Every row gives one point. The points of each table are mixes of a few directions, plus a little noise. Count the directions of each table, and those that both share. Where both have some left over, give the other angles between the two spaces (their principal angles), to ten degrees, smallest first.

First (5 x 2):
[.46 .35]
[.39 .31]
[-.87 -.67]
[.01 .01]
[.01 .00]
Second:
[.33 .25]
[-.20 -.16]
[.54 .42]
[-.67 -.52]
Directions: first 1, second 1, shared 1

First:
[.45 -.08 -.31]
[-.49 .11 .32]
[-.52 .11 .35]
[-.16 .01 .11]
[.70 -.15 -.48]
Second:
[-.05 -.23 .09]
[.16 .94 -.34]
[-.01 -.03 .00]
[-.13 -.78 .28]
[.01 .09 -.04]
Directions: first 1, second 1, shared 0; angles 80

First, 8 rows:
[.55 -.28 -.16 .44 .13 .07]
[-.74 .37 .21 -.59 -.16 -.10]
[-.32 .16 .10 -.26 -.08 -.04]
[.40 -.20 -.12 .32 .09 .06]
[-.61 .30 .18 -.49 -.13 -.09]
[.52 -.25 -.16 .40 .11 .06]
[-.64 .31 .18 -.51 -.15 -.08]
[.85 -.43 -.25 .68 .19 .11]
Second (7 x 6):
[-.26 .10 -.51 .17 -.03 .56]
[.00 -.74 .94 .04 .38 -.04]
[.25 .17 -.20 -.29 -.25 -.10]
[-.08 .05 -.49 .02 -.55 .17]
[.04 -.22 .77 .13 .28 -.63]
[.06 .12 -.02 -.12 .40 .28]
[-.01 .53 -.49 .05 -.23 -.23]
Directions: first 1, second 4, shared 0; angles 80

First (10 x 9):
[.04 .24 .09 .15 -.27 .01 .45 -.09 -.11]
[-.12 .29 -.53 -.19 -.50 -.76 .57 -.27 -.32]
[-.02 -.43 .09 .08 .08 .41 -.32 .18 .64]
[.18 .13 .55 .18 .49 .46 -.23 .09 -.36]
[.03 -.56 .34 .16 .37 .76 -.63 .32 .71]
[-.20 .09 -.79 -.37 -.40 -.94 .28 -.24 -.17]
[-.02 -.29 .12 .09 .02 .37 -.19 .15 .49]
[.06 .03 .11 -.01 .20 .05 -.16 .01 -.16]
[.13 .30 .44 .22 .08 .30 .20 .02 -.34]
[-.07 .16 -.46 -.29 -.05 -.66 .04 -.18 -.41]
Second, 8 rows:
[-.35 .04 -.23 .20 -.43 -.18 .49 -.22 .20]
[.49 -.07 .00 -.32 -.19 .14 -.07 .28 .23]
[-.10 .14 .08 .25 -.37 .10 .51 -.08 .12]
[-.23 .07 .69 .58 .46 .64 -.09 -.05 -.16]
[-.31 .05 -.39 -.11 -.01 -.57 .07 -.23 -.25]
[-.09 .08 -.07 -.02 .12 -.19 -.06 -.08 -.27]
[.17 -.42 .12 .07 -.25 .58 -.07 .29 .92]
[.39 .10 -.19 -.68 .65 -.53 -.78 .10 -.82]
Directions: first 3, second 4, shared 3

First:
[-.12 .04 -.29 .20 -.05 .09 -.23 .06 -.03 .24 .11]
[.42 -.04 -.09 .30 -.28 -.01 -.07 .15 .00 -.02 .24]
[.12 -.05 .68 -.43 .25 -.22 .52 -.16 .10 -.55 -.26]
[-.27 .11 -.33 .40 .14 .09 -.31 .08 .01 .26 .20]
[-.08 -.01 -.24 .02 -.13 .10 -.17 .02 -.07 .22 .01]
[-.15 .09 -.13 .33 .17 .02 -.15 .07 .05 .08 .17]
[.38 -.14 .50 -.51 -.13 -.15 .45 -.12 .01 -.41 -.25]
[-.06 -.01 -.27 .06 -.15 .10 -.19 .04 -.07 .23 .04]
[-.05 .07 .02 .25 .17 -.03 -.04 .05 .07 -.05 .12]
[-.12 -.01 -.30 .02 -.14 .12 -.20 .02 -.08 .28 .01]
[-.08 -.07 .45 -.62 .14 -.10 .39 -.22 .00 -.29 -.38]
Second (11 x 11):
[-.16 .19 -.32 .85 .26 .04 -.38 .22 .11 .18 .46]
[-.20 .16 .19 .35 .48 -.11 .03 .03 .17 -.20 .15]
[.35 .02 .37 .23 .12 -.17 .22 .07 .14 -.40 .15]
[.25 -.02 -.09 .21 -.18 .00 -.06 .10 .01 .02 .16]
[-.05 -.04 -.19 -.14 -.18 .09 -.08 -.02 -.09 .19 -.08]
[-.25 -.07 -.01 -.55 -.07 .07 .08 -.17 -.11 .13 -.34]
[-.31 .07 -.21 .13 .14 .08 -.19 .01 -.01 .20 .05]
[.15 -.23 .09 -.94 -.49 .06 .24 -.21 -.21 .05 -.49]
[.03 .06 -.14 .34 .03 .02 -.15 .11 .03 .07 .21]
[.10 -.07 .02 -.24 -.18 .01 .07 -.05 -.06 .01 -.12]
[.08 -.04 .28 -.25 .06 -.09 .23 -.09 .03 -.23 -.15]
Directions: first 3, second 3, shared 3

First:
[.05 -.02 .17 .46 -.24 -.44 -.16 .26 .28 -.33 -.10 .19 .24 .48]
[-.04 .02 -.39 -.47 -.11 -.21 -.14 -.30 -.25 .52 .02 -.18 -.42 -.32]
[-.13 .03 -.11 -.40 -.05 -.55 .10 -.20 -.60 .41 -.19 -.31 -.51 -.20]
[.08 -.03 .11 .11 .16 .55 .03 .04 .24 -.22 .02 .16 .28 .01]
[-.04 .00 -.29 -.50 -.03 -.14 -.07 -.32 -.35 .47 -.13 -.17 -.40 -.31]
[-.07 .10 -.04 .32 -.15 -.33 .00 .24 .21 -.08 .46 -.10 .03 .08]
[.07 -.01 -.08 .15 -.11 .05 -.18 .06 .31 -.08 .08 .15 .16 .12]
[.02 -.02 .37 .19 .37 .69 .32 .14 .07 -.40 .01 .09 .34 .01]
[.06 -.05 .26 .15 .16 .37 .10 .08 .10 -.30 -.17 .16 .27 .14]
Second:
[.15 .28 .04 .53 -.18 .22 -.13 .12 .31 .24 .54 -.02 -.18 -.45]
[.19 .29 .19 .53 -.20 -.14 .05 -.12 .24 .00 .62 -.21 -.32 .02]
[.15 .23 .05 .46 -.18 .12 -.09 .07 .27 .17 .49 -.05 -.17 -.32]
[-.27 -.46 -.16 -.87 .33 -.11 .11 -.04 -.47 -.23 -.94 .13 .37 .42]
[-.03 -.04 -.05 -.05 .02 .11 -.05 .08 -.01 .06 -.07 .05 .07 -.13]
[.01 -.02 .08 -.04 .02 -.21 .11 -.14 -.06 -.14 .02 -.10 -.07 .29]
[-.17 -.23 -.19 -.44 .17 .20 -.06 .16 -.18 .05 -.53 .20 .31 -.13]
[-.10 -.20 .00 -.40 .15 -.23 .13 -.14 -.25 -.22 -.39 -.02 .10 .44]
[.09 .15 .06 .28 -.09 .06 -.05 .03 .15 .09 .30 -.04 -.11 -.17]
Directions: first 4, second 2, shared 0; angles 40, 50
